Each wall is flat, endless, passes through zero and stands at right angles to its row. A trip goes straight from one point to another. List the walls that it crosses, first one first.
In the rows, 128 means zero.

Walls:
(1): [109 141 152]
(2): [144 148 147]
(3): [114 137  82]
(4): [ 96 165 163]
(5): [126 171 220]
(6): [ 83 108 119]
(7): [105  54 127]
(8): [137 154 159]
Trips:
[ 89 191  82] to [114 117  95] -> 1, 4, 7
[113  77  81] to [140 114  85] -> none

Walls:
(1): [103 205 141 190 103 129 123 111 141 135 181 121]
(2): [120 129 131 115 154 117 181  92  63 140  54 103]
(3): [123  87 168 122  74 100  67 147 117 125  38 151]
(4): [125 172  79 104  69 114 110 121  36 171 107 162]
(5): [108 103 103 108 113 105 112 137  81 106 167  98]
(6): [ 77  72 111 122 129 127 152 172 113 159 182 191]
Trips:
[ 93  93  76 209 151 172 105 124 187 101 141 105] to [135 199 131 119 191 232  98 106 112 162 100 132] -> 6, 2, 4
[171 115 123 158 207 120 128 227 133  95 115  78] to [164 124 196 146 100  94  89  88 153 168 117 134] -> 5, 3, 1
[159 122 164 147  94 146 135 165  93  84  42  89] to [169 130 123 162 104  75 125  27 120  90 105 125] -> 1
[162 105 200 147 130 186 152  74 167 146 123 117] to [ 88 154 115 104 106 115 105 142 128 128 161  67] -> 2, 5, 4
[ 82 107 112  97 110 113 125 139 176 133 133 138] to [138 105  82 111 127 173 121 155 151  67 172  52] -> 3, 6
[111 167 114  81 159 103 131  62 133 121 138 101] to [120  86 125 135 111 115 136  70  93 198 130 202] -> 6, 1, 5, 3

Walls:
(1): [142 175 156 113 118 178 123  96  95 175 130  62 188 144 139 128 123 133
 151 122 140 161 141  98 108 122 177 189 138  79  97  75 158 134 174 144
 133 154 141 139 162 176 151 101 119 158 130 117]
(2): [117 183 113  81 154 102  69  71 124  97 136 142 103 164 151 126 182 128
 154 164 164 108 151 122  69 161 148 152  91 122 144 176 100 162 120 171
  85 149 103  73 118 131 110 140 139 150 113 160]
(3): [119 114 122 117 143 147 118 145 115 131  95 142 187 103 123 169 196 130
  78  85  98 130 187 170 115 102 191  90 105 143 162 101 105 172 111 126
 111 131 181  73 176 102 143 107 105 139 130  75]
(4): [131 123 154 184  59 134 111  72 156  82 114 103 176 113 149 156 135 115
 142 127 127 133  70 155 140 189 133 173 196 161 160 101 118 124 176  83
 174 154 163 118 135 122 158 141 127  83 157 193]
(5): [153 141 136 106  97 229 114 193  93 106  71 195 138 105 114 123 188 105
 100 169 156 114  94  89 187 115 161 138 168 107   7 190 131 130 107  89
 167 153  66 143 182 118 104 161 108 129 116  69]
Trips:
[142 143  68 128  67 149  93 171 131 159 133 137 162 110  85  80 143 156
 168 107 139 149 173 183  61 203 133  50 164 180 172  71 122 120 158 141
 113 150 151 148 111  95 119 106 154  82 159  82] to [ 62 147 131 136 124 149  73  98 155 134 135  95 130 154 115 113 125 134
 124 122 168 203 152 124 155 127 156 131 115  90  64 128 126 139 123 127
 154 131 156 104 144  18 100  87  67 139 223 115] -> 1, 5, 2
[ 80  90 175 109  73  94 154 144  80 137 154 185 115 136  77 217 140  44
 138 160 110 135 177 111 145 111 119 121 122 147 129  98 139 156  66 196
  80 150 193  32  78  97  91  99 142 149  90 129] to [ 38 143 146  67 133 134 164 175  96 121 130 179 123 159 117 159 163 154
 158 104 136 102 125 108 122 130 210 104 107 100 134  95 157 127 161 149
 133 159 182 102  90 203 112  95  78 189 149  74] -> 1, 5
[128  78 154 103 119 167 116 110 134  98 145 151 169 110 195 122  98  58
  60 142  93  77 162 149  61 143 148  77  90 143 152 170 128 127 124  92
 121 171  65 140 111  84 110 145  86 148  76  68] to [104 141 189  79 144 132  75 156 141 107 115 144  74 118 122 202 124 119
 112  78 127 186 146 142 137 140 120  87  99 139 175 102 160 161  89 161
 166  62 156 167 144 167 124  60 160 137 111 160] -> 5, 2
[159 121 104  99 114  79 126 172 169  90 113  82 142 105 148 115  82  90
 122  55  54 127 159 104 183  64 155 161 172  79 151 127 194 140 117 138
 178 122  73 146  62 135  95  84  92 107 111 111] to [112 158  87  90  95 182 130 145  82 176  99  80 152 117 102 101 108 141
  73 111 192 130 141 140  99 163 157 180 110 170 115 105 104 152 156 113
 120  29 182 160  73 135 102  58 153 123 122  91] -> 3
[ 97 142  67 127 122  85 173 113 146 143 123 113 168 144 127 120 205 112
 114 133  91 142 117 175 154  83 199  74 162  99  99 116 126 116 108 152
 161  40  80 162 151  82  27  44 188 132 167 107] to [ 87 154 109 142  77 148  81 103 173 136 132 104 141 173 114 109 145 123
 116 133 118 131  46  82 139 112 183 116 132 109 157 103  85 107  97 124
  93 128 185 159 173 143 156  93 122 105 122 111] -> 1, 4, 5
[104  96 153 195 186  62 136 109  84 183 181 134  87 153 151 156 128 136
  72 147 192 137  96 143 125  94 109 132 140 125  70  98 150 117  96  91
 115 166 155 164 151 142 138 152 170  72 128  77] to [197 110 116 121 115 223 133 166 102 104 119 174 106 129 123 111 153  97
 148 182  90 140  91 138 205 134 157  83 101  68  87  63 128 137 157 121
  64 151 179 158 115 119  76 176 128 148 156 111] -> 5, 1, 3
[108 166 127 148 151 147 121 119 166  90 158 152 155 201  66 129 170 148
  89 122  92 155 125  74 174 103  39 127 153 161  64 111 121 161  98  68
 129  78  97  83  74 162 151  88 103 104 137 122] to [154  81  89 117 119 114  82 192 121  96 174  66 117 122 113 111  96  87
 123 110  96 155 149  65 125 166 138 158 122 135  70 149 129  94  67 199
 167  74 116 117 167 120 150 103 165 105 183 156] -> none
